Rows are points. To make a cloud, some directions were put in groups of two or more. Within a group, all points are equally far from the middle, so they leave a hole (a ring in 2 directions, a hollow ball in 3). The other directions are filled evenly. Then the cloud was stretched, turned, moved and blurred a little. How many holes are there, and how many directions does each take, smallest first?

Cloud, 13 rows:
[[ 3.5  4.8]
 [-1.8 -2.8]
 [ 1.1  6.5]
 [ 1.8  6.3]
 [ 5.0  1.3]
 [ 4.9 -1.1]
 [ 4.9 -1.1]
 [ 4.3  3.5]
 [ 5.1  0.2]
 [-1.7 -3.0]
 [-2.4  5.6]
 [ 4.1 -2.9]
 [-3.6  3.2]]
Holes: 1 (2)

Cloud:
[[ 5.2  1.0 -3.8]
 [ 0.5  5.5 -1.0]
 [ 3.7  5.2 -3.4]
 [ 4.8 -5.8  0.0]
 [ 5.9 -0.1 -2.4]
 [-1.9 -3.7 -2.1]
 [-3.6 -1.7 -4.0]
 [ 4.1 -3.3 -3.0]
 [-1.8 -4.1 -1.3]
 [ 3.6  1.9  4.3]
 [ 2.9  5.6 -2.4]
 [ 3.0  1.6  4.8]
 [ 8.0 -3.6  2.2]
 [ 3.0 -6.8  0.6]
 [-2.5 -1.3  2.0]
 [ 6.9 -2.4 -0.1]
 [ 7.4 -5.8  2.2]
 [ 6.0 -2.2 -1.6]
 [-2.0  0.1  2.5]
 [ 2.2 -6.3 -0.1]
 [ 4.0  1.8  4.4]]
Holes: 1 (2)

Cloud:
[[-1.9  0.2  2.6 -3.1]
 [-1.7  7.0 -3.2 -1.0]
 [-5.2 -0.9 -5.6 -5.6]
 [-5.8 -2.3 -0.1 -1.0]
 [ 1.6 -0.8  3.7  0.5]
 [-2.2 -0.6 -5.0 -2.1]
 [ 1.9  4.9 -2.9  0.5]
 [-6.8  1.2  4.8 -5.1]
 [-5.8 -0.5  1.3 -2.7]
 [-3.6  3.1 -4.9  0.8]
 [-4.3 -0.4 -2.5 -7.1]
 [-1.8  0.4 -4.5 -7.0]
 [ 2.9  4.2 -1.3 -3.1]
 [-1.2 -4.1 -0.4  3.0]
 [ 2.4  2.8  2.3 -1.8]
 [-3.8 -6.7  3.3 -7.2]
 [-8.8 -1.2 -5.1 -4.9]
 [-3.2  3.2  3.9 -1.0]
 [-3.1  5.6  4.6  1.0]
 [-2.0 -7.6 -1.0 -6.6]
 [ 0.1 -0.8 -3.5 -0.4]
 [-1.0 -1.4  5.3 -8.2]
 [-0.5  3.5  0.2  0.2]
 [ 2.2 -2.0  7.8 -0.2]
 [-4.6  0.2 -3.0  0.2]
 [ 0.1  5.2 -4.4 -2.3]
 [ 2.2  0.8  5.8 -0.2]
 [-5.7  2.3  0.5 -6.0]]
Holes: 0

Cloud, 46 rows:
[[-1.0 -2.8 -4.1  3.2  6.3 -5.2]
 [ 1.5  5.9  2.5  5.0  2.0  2.1]
 [ 2.1  3.4  1.1  3.6  0.8 -8.7]
 [ 2.7 -2.2 -3.4  2.2 -4.9  4.0]
 [-4.0  4.2  2.5 -4.7 -2.8 -4.2]
 [ 1.6 -2.1  1.8  1.7  5.4 -0.9]
 [-3.6  1.0  0.8 -2.7  2.4  4.4]
 [ 1.6  3.5 -0.4  7.6 -3.4  2.2]
 [ 2.2 -2.7 -3.6  6.8 -0.7 -5.0]
 [-1.4 -5.3 -4.0  8.7  1.7 -1.9]
 [-1.2 -0.3 -3.2 11.1  0.9 -0.6]
 [-2.0 -3.3 -0.5 -0.3  4.4  5.3]
 [ 3.2 -3.7 -0.2 -4.7  1.4 -3.6]
 [ 2.4  5.1  1.2 -6.2  3.8  2.6]
 [-3.3 -6.0  3.0  3.0  3.7  1.0]
 [ 4.0 -0.5  2.4  0.8  2.7 -6.7]
 [-0.1  2.2  3.2  5.3  5.0 -2.1]
 [-0.2 -3.4  2.6  8.0  6.2 -1.0]
 [ 6.4  2.6 -3.6  3.3 -0.4 -5.1]
 [-0.1 -3.3 -5.2 -2.6  3.1 -0.5]
 [ 2.2  1.0 -1.3  7.4  6.6 -0.4]
 [ 0.0  1.5 -3.6  6.4 -2.2 -0.9]
 [-2.5 -0.9 -3.8  7.4  6.0 -5.5]
 [ 3.6 -1.1 -1.7  5.3 -7.5 -0.6]
 [-1.2  3.2  2.8  1.7  5.2 -5.6]
 [ 6.3 -4.6  2.0  1.6  1.7  0.4]
 [-0.9 -3.4 -5.4 -0.2  1.0 -7.8]
 [ 5.9  0.9 -5.7  1.1 -0.5 -5.9]
 [ 3.9 -6.0  0.4  5.2  3.5  0.3]
 [-2.1  3.0  3.5 -3.1 -4.3 -2.8]
 [ 3.2  8.0  1.2 -2.1 -3.3 -1.7]
 [-1.3 -4.7 -3.8  6.9  2.0 -5.2]
 [ 4.4  3.0 -1.5  2.7  1.8 -7.3]
 [-2.6 -2.0  2.4 -0.6 -3.0  1.8]
 [ 2.9  4.4  2.8  2.0  3.0 -1.9]
 [ 5.8 -3.9 -4.5  8.2  3.3  3.9]
 [-2.6  0.6 -3.4  1.0 -1.4  4.9]
 [ 0.1  1.0 -3.1  2.1 -3.8  4.0]
 [ 1.7  1.2  2.6 -0.2 -2.4  7.4]
 [ 1.6 -6.7 -2.6  6.3  4.9  6.8]
 [ 0.4  3.3 -3.0 -2.9 -2.5  5.2]
 [ 5.0  0.9  1.4 -3.3  3.7 -1.8]
 [ 0.6  4.4  2.9  1.2  4.3 -2.6]
 [-1.9  4.6  3.0 -1.6 -4.7 -4.0]
 [-1.3  6.1  1.7  5.2  0.3  0.7]
 [ 1.5 -0.4 -0.1 -3.3  5.8  1.6]]
Holes: 1 (3)

Cloud, 75 rows:
[[  0.8   5.3  -4.3  -2.1   0.7   3.0   2.5  -1.5]
 [ -3.8   0.7   5.7   6.4  -0.3  -0.3   0.5  -6.6]
 [  3.9  -3.0  -0.6   8.8  -1.2  -5.9   7.0   1.6]
 [  1.6  -4.3   3.8   0.4   2.5   3.6  -1.9   3.1]
 [  3.8   3.9  -2.1   5.0  -2.2  -4.7   2.5  -8.2]
 [ -2.3   5.7  -2.3   0.7   4.0   2.9  -6.2   2.6]
 [ -2.8  -4.8   4.1  -2.5   2.6  -2.4  -3.5  -2.2]
 [ -2.6   2.9  -0.9  -3.7  -7.2  -4.7  -3.2  -1.8]
 [  5.3   1.7   3.9   6.3  -0.3  -3.3  -5.3  -0.3]
 [  4.1   3.2   7.2  -5.1  -2.2  -5.1  -0.1  -1.4]
 [ -3.8  -0.4  -7.0   3.8   6.4   3.3  -0.9   4.5]
 [ -3.6  -0.9  -1.6  -2.6   3.4   2.9   3.0  -2.6]
 [ -7.5   4.3   1.1   2.9   4.5   0.8  -2.9  -2.4]
 [ -2.0  -1.0  -3.1   6.7   1.4   5.2 -10.6   4.1]
 [ -0.9  -1.0   3.6   3.1   6.4   1.8   0.2   3.3]
 [  0.8   4.5  -7.5  -0.2  -4.1   3.0   1.4   1.4]
 [ -3.5  -3.8   1.7  -2.1  -4.3   1.3  -3.3   6.3]
 [ -1.3  -4.4   0.4  -1.0   4.3  -0.3   0.3  -4.5]
 [  1.1   4.2  -0.9   4.5  -2.5  -7.2  -4.7   1.9]
 [ -3.6   6.4   0.4   0.3   1.6  -1.1   6.5   3.8]
 [ -3.2  -3.7   1.4  -3.2  -0.7   7.0  -4.4   2.6]
 [  4.5   0.8  -4.1   1.5  -4.5  -9.4   1.6   1.9]
 [ -2.1  -4.0   4.7   3.1   2.2  -0.2  -4.9   1.2]
 [  1.8  -1.8   0.5  -5.2   1.0  -2.3  -3.4  -3.0]
 [  6.2  -0.3  -4.3   6.5  -5.4  -3.6   3.2   2.0]
 [  3.5  -1.4  -4.9  -3.0  -2.2  -4.8   1.2  -0.5]
 [  0.4  -0.6  -3.3   5.7   1.2   5.7  -6.2  -0.5]
 [ -2.2  -0.4  -3.5   8.2  -1.0  -0.7   3.7   1.8]
 [ -1.3  -7.2  -1.7   3.3  -2.4  -1.2  -0.1  -5.8]
 [ -1.0   2.3  -8.1   3.2  -4.3  -6.5  -1.5   1.3]
 [  7.0  -0.5  -1.1  -1.5   3.9  -2.3   1.2  -2.0]
 [  1.1   4.6   4.0   2.4  -5.3   0.0   3.1   2.4]
 [ -0.1   0.8   1.1   3.4  -0.1   3.7  -8.6  -1.2]
 [ -4.2  -1.4   6.4  -0.8   3.8   3.3  -0.9  -3.4]
 [ -0.6  -1.4  -2.4  -1.9  -0.1  -4.5  -5.7   1.2]
 [ -9.8  -1.9  -2.9  -5.0  -1.6   1.9  -4.3   5.2]
 [ -0.6   5.7  -0.7  -1.5   5.4   3.2   0.5   2.7]
 [ -8.6  -0.7  -3.7  -0.5  -1.3  -3.2  -7.2   1.8]
 [ -0.4   0.9   4.0   1.8   1.0  -8.0   1.3   3.6]
 [  1.6   4.5  -0.8  -0.1   1.9  -1.9   5.4  -4.5]
 [ -1.9   4.9   2.5   1.0  -0.4   8.1  -2.1   0.9]
 [  0.7   4.5  -2.2   0.8  -7.7  -4.4   0.9  -1.3]
 [  3.4   0.7   2.2  -4.3  -1.4   4.1  -4.3   2.4]
 [ -3.0   5.5  -3.9   2.6  -5.3  -4.2   0.0  -7.4]
 [ -1.3   0.3  -0.7  -3.9  -1.9   9.1  -4.8  -1.0]
 [ -1.4  -5.4   1.5  -1.0  -3.2   1.7  -5.4   2.0]
 [ -4.6   5.1   0.1  -0.6   4.0   1.4  -5.0   2.0]
 [ -1.8   4.1  -1.9   3.9  -1.9  -8.3  -0.5   1.6]
 [ -8.6  -0.8   4.1   2.6  -2.4   0.9  -6.6  -0.7]
 [ -7.6   0.8  -1.9   6.9  -2.2  -3.7   1.3   0.0]
 [  1.1   0.9   1.5  -7.4  -6.1  -3.9  -2.2  -0.1]
 [ -3.5  -0.9  -6.6   1.4  -7.1   3.3  -1.6   5.4]
 [  4.4  -6.1   2.9   2.0   0.6   0.5  -3.6   1.7]
 [ -3.7  -5.3   1.2  -2.9   0.0  -3.8  -3.4  -0.7]
 [  1.3   3.8   2.3   5.5  -1.5  -1.5  -6.7  -1.2]
 [  4.1  -1.2  -2.6  -2.9  -6.1  -1.1   0.5  -5.7]
 [ -3.5  -3.1   3.2   1.0   2.3   3.9   0.0  -7.2]
 [ -2.5  -2.9   1.7  -2.1   3.6   3.7   2.4  -2.7]
 [ -0.2  -1.6  -4.9  -3.0  -2.1  -4.8   2.2   2.0]
 [ -2.0  -1.1   8.2  -1.1   0.4  -6.6   0.7  -2.1]
 [  6.4  -3.8   0.5   1.7  -3.9  -1.0   3.3  -6.1]
 [  2.2   1.0   5.9   3.4  -0.3   2.5   2.5  -5.0]
 [  4.1   1.5   0.2   3.0   3.9  -5.4   8.8  -1.2]
 [ -3.5   1.2   4.4   3.5  -0.5   3.2  -4.5   3.3]
 [  4.1   6.6  -0.5   7.7  -0.3  -4.4   0.2  -1.0]
 [-10.2   2.1   3.4   0.2   3.8   4.3  -3.4  -4.5]
 [  4.7  -3.1   0.6   2.6  -1.8  -1.0  -6.7   4.5]
 [ -4.0   6.8   1.9  -1.0   1.8  -1.2  -0.7   3.6]
 [  1.2   0.9  -5.1  -0.4  -3.3   6.1  -0.2   0.7]
 [  1.7   3.2   5.3   1.2   5.0  -4.3   3.3   2.8]
 [  2.0  -2.3  -1.6  -4.7  -2.6  -6.5   5.8   2.0]
 [ -1.0  -1.4   8.5   4.8  -3.7  -5.7   1.2  -4.9]
 [  3.7  -2.5  -3.4   2.7  -0.6   4.0  -2.9   1.5]
 [ -8.9   3.2  -1.0  -0.5   2.4   5.6   3.0  -2.5]
 [ -1.7   5.1   1.0   0.9  -8.8  -1.5   0.5  -3.9]]
Holes: 2 (2, 3)
